Every row gives one point. Before rounding, the points of a table are all equally far from one centre. They may lie mostly on one side of it. Write the centre, to within rounding.

Points (5 x 2):
[[-34  38]
 [-22  40]
 [-36  37]
 [-51   0]
 [-51  -1]]
Centre: [-23  10]

Points, 17 rows:
[[ -6  22  19  14  65 -27  44 -17  17 -22  16]
 [-21 -30 -23  12  26 -25  72 -47 -21 -12  -8]
 [-21 -40  12  25  52 -51   6 -76 -22   1  -6]
 [-16 -51  11  34  21 -63  45 -48 -27 -18   5]
 [-14 -33  13  11  64 -20  28 -92  -4  18  15]
 [-20  -1 -11  18  39 -30  43 -71 -15 -43 -14]
 [-20  -7  16  -3  11 -56  -8 -42 -11  32   7]
 [-26 -29  34  30  27 -63   1 -59   2  -7 -28]
 [ 20  13  -9  23  12 -33  14 -94  -2 -21 -26]
 [-32   5   2   1  54 -48  27 -31  -9   4  14]
 [ -2 -24 -18   3  38 -63  26 -67  25  26  -1]
 [-29 -21  11   6  27 -40  30 -72   2   6 -46]
 [-25 -28  -6   8  26 -37  35 -70 -19 -21 -44]
 [  3 -36  52  20   9 -55  18 -60  44 -38  15]
 [-22 -60  19  17  57 -54  36 -62  20 -13  -3]
 [ -2 -13   6 -13  32 -59  26 -69 -26 -43 -18]
 [-13  -6  18  36  48 -52  48 -56  -2 -37 -20]]
Centre: [ 18 -28  14   9  23 -12  17 -39   5 -10   0]

Points (29 x 24):
[[  31   38   -5   53   -5  -26   27   13   51   61   -3   15  -41   17
    22    4   17  -10   -4  -39  -74    9  -12  -21]
 [  21   -2  -50   52  -24    9   21   45   13   46   11   24   50  -17
    32   26   30  -15  -46  -84  -45   33   -3  -10]
 [  -3  -48  -32   32  -23   24  -10   -9   -8    5   79   29    1   38
     0   28  -19  -15   -5  -44  -60   25  -54  -26]
 [  38  -24  -39   60  -10  -15    5   11   19   37   20   29  -41   55
   -10  -30   27  -34   40  -60  -44   56  -44  -26]
 [  37   -6  -58    3  -28  -58  -11    8   34   36    0   -4   11    9
     3    0   18  -26    0  -58  -49   22  -31  -56]
 [  31    0  -48   21  -16  -22  -31    7   30    8   44  -19   16   16
     6   21   -6  -39   19  -93  -55   67  -14  -22]
 [  42  -55  -52   -3   18   26    9   -2    5   47   28   -3  -26   26
    -5   -6   40  -16   22  -56  -75   74    7  -32]
 [  34  -15  -51   23    0   25  -17   31   37   14   20    8   29   20
     9  -32   23  -28    3  -52  -62   56  -25  -51]
 [  48    6  -48   53  -43  -30   13   -8   -8   27   52    1   -5   39
     9   18   25  -27   18  -41  -65   35  -44  -33]
 [  22   -6  -31   32    6  -36    8  -31   13   45   74   38    2   -3
     8    2   15   15  -52  -55 -106   63    1    7]
 [  17   29  -60   68  -43   -9   46    1   10   47   21  -21  -25   16
    -1   -4   11  -18  -15  -74  -35   50  -25  -42]
 [  34   -5  -24   33    8   -8    0   19   48   56   30   12   -2   18
   -16  -24   46  -61   43  -47  -55   39  -52  -18]
 [  42  -36  -20   49   26  -17    5  -38   13   39   36  -25    2   21
     6   29    0  -14   -2  -55  -67   16  -65  -28]
 [  33    7   -2   -8   25  -28   19   25    5   21   21   44   17    4
     9   33  -13  -20   34  -58  -46   59  -22  -28]
 [  56  -20  -37   73   -8   -6    1    2   -1   65   19   32   -2   52
     5    4   34  -24    1  -53  -38    8  -11  -51]
 [  34  -38  -22   57  -17   -9   72  -29   12   25    2  -23   39   -2
    11  -36   28  -14    6  -71  -45   61    1    9]
 [  51   11  -58   49  -17    5   13   -5   19    0   30   -7  -32   -1
    12   21   32  -29    7  -56  -42   54  -29  -55]
 [  24    8  -55   27  -32   -8    5   -2   -1   27    1  -17   54  -12
    19   -8   16  -39    9  -63  -76   21   -6  -27]
 [  37  -39  -26    3   -9   36   43    7   27   58    7   11  -38  -40
    33  -43  -18  -20  -47  -40  -42   18  -20  -21]
 [  57  -23  -36   66  -33   20  -28   37   14   59   42  -10  -20  -15
    -9   28   16  -23   27  -39   -9   30  -38  -62]
 [  60   38    8   57   -4   11   12   29  -22   31   51    2   -1   -7
    25   -4  -16  -46   22  -45  -51   23  -40  -10]
 [  67   -1  -36   49  -40   -9   -8   21   32   55   35   46  -22   30
   -27  -18   31  -20   40  -16  -54   75  -26  -13]
 [ -39   -7  -83   56    2  -18  -48   14  -13   18   33   -8   13    3
     8    5   41  -21  -12  -58  -33   39  -10  -60]
 [  38  -42  -41   63  -13    7   21   -7    9   20   64   24    6   41
    39    9   21  -21    3  -19  -59   31   -1  -41]
 [  -8  -44  -51   41   20    4   11    9   -4   45   32    4    0  -11
    17  -11   23  -60  -11  -82  -56   19    3  -49]
 [  33  -19  -42   32   10   32   62    5   -5   20   15    6   18   20
   -21   30   52  -26   14  -27  -61   17   18  -15]
 [  43  -26  -18   39  -19   29   35   16  -12   54   -9   -7   -6   19
     7   14   36  -41    8  -35  -63   75  -48  -19]
 [  44    9  -35    6  -23   -5   17  -14    4   34   -4   11    4   38
    45   51   60    8  -27  -45  -54   63  -28   -2]
 [  36  -13  -53   31   10  -42    6  -26   -9   36   65   -7  -39  -14
    26  -14   25    0   52  -47  -47   19  -46  -50]]
Centre: [  6 -16 -21  28  -7  -5 -14   7  -1  36  28   0 -13 -10  -6 -10  17  18
  -5 -30 -11  31  -7  30]
